Every row gives one point. Each table stands for the endless flat space through its points: a line for two points, a plane for three, and so on. The two share one point or none. Which?

First:
[[ 10   4  23  47]
 [  6  14  23  37]
 [-31  24  38 -12]]
Second (2 x 4):
[[-12  -4  42  17]
 [ -6   6  50  29]]
They share: no point

First:
[[-37   9  26 -24 -36  -5  49  26]
 [-54  31  22 -32 -40  -8  67  64]
 [-19  -5  44 -28 -38  11  33   4]
 [-12 -20  35 -20 -33  15  33 -15]]
Second:
[[-21 -23  39  11 -27  -8  70  24]
 [-25 -15  34   3 -32 -14  60  18]]
They share: no point

First, 3 rows:
[[ 30 -24  26 -78   3  30 -19 -17 -36  11   4]
 [ -5  54   1   5  22 -37  46  -1  21  40  18]
 [ 10  -2  36 -56  19  12   1  -3 -28  -3 -10]]
Second, 3 rows:
[[ 18  32   6 -41   0 -10  22 -22 -18  34  33]
 [ 28  61  10 -47 -15 -23  39 -37 -38  31  59]
 [-34   2 -26 -37  26  12   0  -4  -2  52  -3]]
They share: [ 17  14   7 -37   8  -3  12 -13  -5  34  18]

First (2 x 14):
[[  6  20  15  25   6  29  23  20  47 -21  10 -23   2  -6]
 [-49 -20 -40 -20  31 -16  33 -15  22  24  55 -33 -23  29]]
Second, 5 rows:
[[-56  18 -50  24  15  22  57  -9  26 -11  33 -25 -11  12]
 [ -4 -55   1   7  20 -19  24  -4  41 -10  27 -43  22  24]
 [-47  39 -27  12   5  29  29  14  24  -1   6 -28  -4 -13]
 [-25  -7 -38   3   3  20  44  -2  54   2  45 -33  11  19]
 [-17  56 -40 -31 -54  68  18  57  87  42  12 -54  53 -43]]
They share: no point

First, 3 rows:
[[-30   6 -18 -19 -40 -45  18  46  -3   4 -30 -39 -14  58 -45  66  -4  33
  -41  32]
 [ 12 -45  25  15   1  17  63  25 -51 -41 -32   0   1  -5  14   1  44  32
   23   4]
 [ -2 -36   8  25 -10   7  24   8 -19 -50 -42 -21  20  40  -3  36  12  51
   -9   8]]
Second:
[[-15 -14  -8  13 -22 -19  27  41 -42  -6 -39 -13  -9  23 -16  31  15  22
    7  14]
 [ -9 -38  18 -27 -20   1  61  21   8 -60 -11 -49  13  41 -28  39  25  56
  -49  24]
 [ 18 -27  30  -4  -4   0  39   1   9 -44 -39 -15   7  52   9  54  14  69
  -35  20]]
They share: [ -9 -21   3   2 -19 -12  36  31 -24 -23 -33 -21  -2  31 -15  36  17  36
 -11  17]

First (2 x 24):
[[-14 -32   3  20  47 -36  10 -34  30 -28 -10 -17   8 -10  32 -47 -25 -12
    5  52  11  -2  19  38]
 [ -9 -43   4  26  57 -40   7 -41  28 -27  -5  -7  10  -1  40 -50 -29 -12
    5  58   9   6  26  42]]
Second (6 x 24):
[[ 29 -32 -43  -5  67 -78  62  37  52 -27 -16 -24   3 -22   3 -70  25  -6
   38   7  57  -3 -21 102]
 [ -2  16  -3  -1  57 -26  37 -12  73   9 -51 -25  17 -52  38 -52  14  -4
   13  21  -9  10  37  30]
 [ 12 -10 -26   4   5 -43  63  29  46  32 -34 -48 -22 -78   5 -95  -6  -9
    7  39  -5  46  50  17]
 [  3 -55 -41  24 -10 -44  36  43  71 -27  26 -95 -63 -40  25 -64 -64  23
   31  44  23  36  -4  38]
 [-33  -7  10 -17   2 -37  12 -34 -38 -22 -25 -42  14 -30 -52 -77 -30 -24
    1 114  13 -32   5  11]
 [ 13 -46 -45  12   8 -61  68  59  58  10   0 -52 -30 -67   9 -90 -16 -16
   11   3  31  46  10  58]]
They share: no point

First (4 x 24):
[[-39  33  52   5   2  -3  33 -53  -8  19   5 -51 -32  -5  23  30  77 -17
   56   5   0  11  61   1]
 [ -8 -32   2   5   1   7 -22 -17 -10 -27 -35 -17   1  22  43 -10  43 -63
   44 -26  18   4   7 -45]
 [-11 -52  20  -7 -37  15 -71  14  16  -6 -70 -10  15  57  46  -3  -3 -35
   13 -22  63 -40   5 -68]
 [  6 -73  -2  -7 -38   1 -80  12   2 -14 -80   2  32  50  44  -1  -9 -57
   15 -17  63 -35 -21 -84]]
Second:
[[-87 -38  16 -23 -40  30 -24  28  26 -28 -12 -30 -14   3   5 -40  62 -48
   64 -59  16 -40   0 -60]
 [-40   4  59  -1   0  26 -20 -15  37 -24 -49 -50   7  38  30 -21  48 -23
    7 -20  48  -7  43 -48]
 [-31   4  58  -5   7  35 -17 -23  32 -13 -55 -43  -2  45  34 -10  43 -15
    0 -15  49 -15  54 -42]
 [-40  -2  49  25 -41 -25 -41  10  23 -25 -16 -55  19  24  43 -19  37 -42
   51 -24  37  18   9 -42]]
They share: [-30 -10  40  -1 -17  19 -26  -9  14   1 -35 -31 -13  38  41   2  33 -21
  30 -20  36 -20  39 -33]
